Rows are points. Each copy is the shape, with its points in the same order, turned, moved and blurred by noise. Say if it was mirrored as well.

Shape (6 x 2)
| +0.26 | -0.58 |
| +0.35 | +0.17 |
| -0.42 | +0.14 |
| -0.45 | +0.16 |
| -0.37 | +0.22 |
| +0.16 | -0.17 |
Copy 1 (6 x 2)
| -0.39 | +0.31 |
| +0.08 | -0.27 |
| +0.61 | +0.31 |
| +0.59 | +0.34 |
| +0.63 | +0.21 |
| -0.03 | +0.11 |
Copy 1 is: only turned
Copy 2 (6 x 2)
| -0.52 | -0.23 |
| -0.16 | +0.42 |
| +0.42 | -0.06 |
| +0.48 | -0.13 |
| +0.47 | -0.01 |
| -0.23 | +0.03 |
Copy 2 is: mirrored
Copy 3 (6 x 2)
| +0.60 | -0.44 |
| -0.21 | -0.27 |
| +0.22 | +0.43 |
| +0.21 | +0.45 |
| +0.10 | +0.42 |
| +0.22 | -0.25 |
Copy 3 is: mirrored

Shape (9 x 3)
| -0.47 | +0.03 | -0.24 |
| +0.17 | +0.12 | +0.40 |
| +0.11 | +0.39 | -0.27 |
| +0.05 | +0.11 | +0.44 |
| -0.42 | +0.17 | +0.41 |
| +0.18 | +0.39 | +0.62 |
| -0.35 | -0.02 | -0.05 |
| -0.06 | -0.02 | -0.14 |
| -0.19 | -0.76 | -0.18 |
Copy 1 (9 x 3)
| +0.47 | +0.57 | +0.04 |
| +0.00 | -0.27 | -0.08 |
| +0.07 | +0.07 | +0.43 |
| +0.13 | -0.29 | -0.09 |
| +0.56 | -0.11 | -0.27 |
| +0.04 | -0.66 | -0.01 |
| +0.35 | +0.39 | -0.08 |
| +0.00 | +0.33 | +0.04 |
| -0.10 | +0.76 | -0.65 |
Copy 1 is: mirrored
Copy 2 (9 x 3)
| +0.06 | +0.36 | +0.36 |
| +0.35 | -0.32 | -0.23 |
| -0.10 | -0.32 | +0.30 |
| +0.44 | -0.24 | -0.19 |
| +0.67 | +0.10 | +0.11 |
| +0.59 | -0.55 | -0.15 |
| +0.15 | +0.23 | +0.15 |
| -0.03 | +0.04 | +0.04 |
| -0.21 | +0.63 | -0.40 |
Copy 2 is: mirrored
Copy 3 (9 x 3)
| -0.11 | -0.19 | +0.64 |
| +0.26 | -0.17 | -0.24 |
| -0.39 | +0.13 | +0.07 |
| +0.18 | -0.32 | -0.21 |
| +0.10 | -0.59 | +0.15 |
| +0.07 | -0.44 | -0.47 |
| +0.07 | -0.18 | +0.41 |
| +0.05 | +0.06 | +0.30 |
| +0.65 | +0.29 | +0.64 |
Copy 3 is: mirrored
Copy 4 (9 x 3)
| +0.24 | +0.10 | -0.35 |
| +0.28 | +0.46 | +0.49 |
| +0.11 | -0.23 | +0.26 |
| +0.36 | +0.49 | +0.40 |
| +0.64 | +0.49 | +0.02 |
| +0.54 | +0.45 | +0.70 |
| +0.26 | +0.28 | -0.18 |
| +0.03 | +0.17 | +0.04 |
| -0.38 | +0.69 | -0.37 |
Copy 4 is: only turned

Shape (8 x 4)
| +0.01 | -0.71 | -0.06 | -0.17 |
| -0.58 | -0.27 | +0.23 | +0.28 |
| +0.11 | -0.45 | +0.01 | -0.02 |
| -0.32 | +0.52 | -0.70 | +0.43 |
| +0.00 | -0.44 | -0.18 | -0.19 |
| +0.73 | +0.22 | -0.23 | +0.22 |
| -0.02 | +0.35 | -0.15 | +0.09 |
| -0.17 | -0.32 | +0.23 | -0.21 |
Copy 1 (8 x 4)
| +0.41 | +0.27 | -0.33 | -0.46 |
| +0.46 | -0.07 | -0.39 | +0.39 |
| +0.16 | +0.21 | -0.30 | -0.33 |
| -0.24 | +0.43 | +0.48 | +0.53 |
| +0.30 | +0.25 | -0.11 | -0.32 |
| -0.66 | +0.21 | -0.13 | -0.27 |
| -0.26 | -0.04 | +0.22 | +0.11 |
| +0.35 | -0.20 | -0.21 | -0.13 |
Copy 1 is: mirrored
Copy 2 (8 x 4)
| -0.22 | +0.04 | -0.76 | -0.15 |
| +0.48 | +0.38 | -0.32 | -0.07 |
| -0.13 | -0.04 | -0.44 | +0.10 |
| -0.09 | +0.73 | +0.55 | +0.26 |
| -0.23 | +0.04 | -0.39 | -0.18 |
| -0.49 | -0.27 | +0.18 | +0.65 |
| -0.06 | +0.06 | +0.37 | +0.10 |
| +0.18 | -0.13 | -0.36 | -0.26 |
Copy 2 is: mirrored
Copy 3 (8 x 4)
| -0.41 | +0.70 | -0.25 | -0.08 |
| -0.80 | +0.05 | +0.16 | +0.11 |
| -0.25 | +0.42 | -0.11 | -0.21 |
| +0.12 | +0.03 | +0.91 | +0.57 |
| -0.16 | +0.61 | -0.05 | +0.11 |
| +0.62 | +0.07 | +0.25 | -0.36 |
| +0.10 | -0.05 | +0.27 | +0.25 |
| -0.39 | +0.10 | -0.24 | +0.04 |
Copy 3 is: mirrored

Shape (9 x 6)
| +0.49 | +0.38 | -0.29 | -0.38 | +0.41 | -0.17 |
| +0.31 | +0.34 | +0.14 | -0.42 | -0.21 | -0.34 |
| -0.60 | -0.06 | +0.02 | +0.14 | +0.39 | +0.09 |
| -0.18 | +0.17 | -0.08 | +0.51 | +0.11 | -0.03 |
| +0.54 | -0.05 | +0.35 | -0.55 | +0.31 | +0.03 |
| -0.38 | -0.35 | -0.04 | -0.12 | +0.20 | -0.13 |
| -0.33 | -0.58 | -0.57 | +0.09 | +0.66 | -0.63 |
| +0.21 | -0.39 | +0.07 | -0.21 | +0.23 | -0.46 |
| +0.14 | -0.32 | +0.16 | -0.43 | -0.26 | +0.34 |
Copy 1 (9 x 6)
| -0.04 | +0.14 | -0.68 | -0.39 | -0.08 | -0.53 |
| -0.14 | +0.04 | -0.41 | -0.56 | +0.22 | +0.11 |
| -0.62 | -0.51 | +0.18 | +0.10 | -0.32 | -0.41 |
| -0.08 | -0.58 | +0.06 | +0.14 | +0.11 | -0.43 |
| -0.64 | +0.46 | -0.49 | -0.14 | +0.21 | -0.21 |
| -0.47 | -0.05 | +0.24 | -0.07 | -0.39 | -0.23 |
| -0.15 | +0.12 | +0.61 | -0.18 | -0.49 | -0.89 |
| -0.39 | +0.41 | +0.17 | -0.27 | +0.07 | -0.39 |
| -0.45 | +0.30 | -0.23 | +0.13 | -0.15 | +0.42 |
Copy 1 is: mirrored
Copy 2 (9 x 6)
| +0.47 | +0.11 | -0.30 | -0.16 | +0.20 | +0.62 |
| -0.13 | -0.34 | -0.37 | +0.04 | +0.05 | +0.59 |
| -0.11 | -0.12 | +0.58 | -0.34 | +0.47 | -0.08 |
| -0.16 | +0.01 | +0.69 | -0.05 | -0.03 | +0.25 |
| +0.48 | -0.33 | -0.36 | +0.36 | +0.27 | +0.19 |
| -0.09 | -0.16 | +0.15 | -0.40 | +0.28 | -0.28 |
| +0.32 | +0.02 | +0.26 | -1.03 | -0.19 | -0.29 |
| +0.21 | -0.31 | -0.26 | -0.20 | -0.19 | -0.12 |
| -0.23 | +0.01 | -0.30 | +0.31 | +0.34 | -0.20 |
Copy 2 is: only turned
Copy 3 (9 x 6)
| -0.02 | -0.19 | +0.05 | -0.44 | -0.63 | +0.06 |
| +0.26 | -0.10 | +0.48 | -0.11 | -0.25 | +0.33 |
| +0.42 | -0.08 | -0.17 | +0.08 | +0.23 | -0.68 |
| +0.30 | +0.33 | -0.29 | -0.05 | +0.25 | -0.21 |
| -0.13 | -0.66 | +0.27 | -0.13 | -0.15 | +0.14 |
| +0.14 | -0.03 | +0.24 | +0.24 | +0.08 | -0.64 |
| -0.32 | +0.35 | +0.22 | -0.30 | -0.07 | -1.17 |
| -0.29 | -0.15 | +0.46 | -0.23 | +0.06 | -0.33 |
| -0.13 | -0.40 | +0.29 | +0.58 | +0.03 | +0.07 |
Copy 3 is: mirrored
Copy 4 (9 x 6)
| +0.02 | -0.11 | -0.17 | +0.02 | +0.31 | -0.90 |
| -0.26 | -0.04 | -0.19 | -0.40 | -0.12 | -0.47 |
| +0.31 | +0.39 | +0.06 | +0.10 | +0.31 | +0.21 |
| -0.19 | +0.00 | -0.02 | +0.40 | +0.23 | +0.18 |
| +0.07 | +0.03 | +0.46 | -0.35 | -0.05 | -0.78 |
| +0.58 | +0.13 | +0.03 | +0.03 | +0.01 | +0.10 |
| +1.09 | -0.38 | -0.16 | +0.29 | +0.33 | -0.01 |
| +0.39 | -0.34 | +0.16 | -0.19 | -0.15 | -0.30 |
| +0.11 | +0.35 | +0.27 | -0.04 | -0.66 | -0.46 |
Copy 4 is: only turned
